Rows are points. To make a cloud, some directions were put in groups of two or more. Within a group, all points are equally far from the middle, so they leave a hole (a ring in 2 directions, a hollow ball in 3). The other directions are filled evenly. Then the cloud was stretched, turned, moved and blurred a little. Count the holes, and give their numbers of directions, smallest first.

Cloud:
[[  -2  -19 -105]
 [ -18   48  -37]
 [  41  -15  -68]
 [  51  -49  -61]
 [ -11   67  -34]
 [  14  -21  -19]
 [   3   -5 -121]
 [ -11  -38  -46]
 [  18   10  -31]
 [ -58   28   26]
 [  -2   44  -54]
 [   1   68  -15]
 [ -57  -32  -51]
 [  26   45   22]
 [   7  -13  -70]
 [ -25  -61    0]
 [ -50  -13   10]
 [  15  -13   18]
 [  16   60    4]]
Holes: 0

Cloud (29 x 4):
[[  60   47  -39  -43]
 [ -25  -23  -49  -66]
 [ -69  -17  -13  -40]
 [  20  -10   11  -96]
 [   4  -34  -41  -65]
 [   0  -44   43   11]
 [  31   73  -27  -86]
 [  30  -44    9  -49]
 [   0   73  -53  -63]
 [ -51  -14  -51  -46]
 [  15   -8  -22   53]
 [ -34   63   17  -74]
 [ -32   -2  -69  -47]
 [  25  -39  -21   28]
 [  23   -1  -70  -43]
 [  66   44   24  -49]
 [  46   14   55  -31]
 [  20  -38   -6  -69]
 [ -34   50   48  -15]
 [ -39   62  -36    7]
 [  16  -43  -14   34]
 [  31  -24  -28   32]
 [   4  -34  -41  -65]
 [  23   35   12 -108]
 [ -48   28   21  -77]
 [ -46    5  -31   48]
 [  45   13   28  -87]
 [  21    2  -21   51]
 [ -37   46   19  -84]]
Holes: 2 (2, 2)
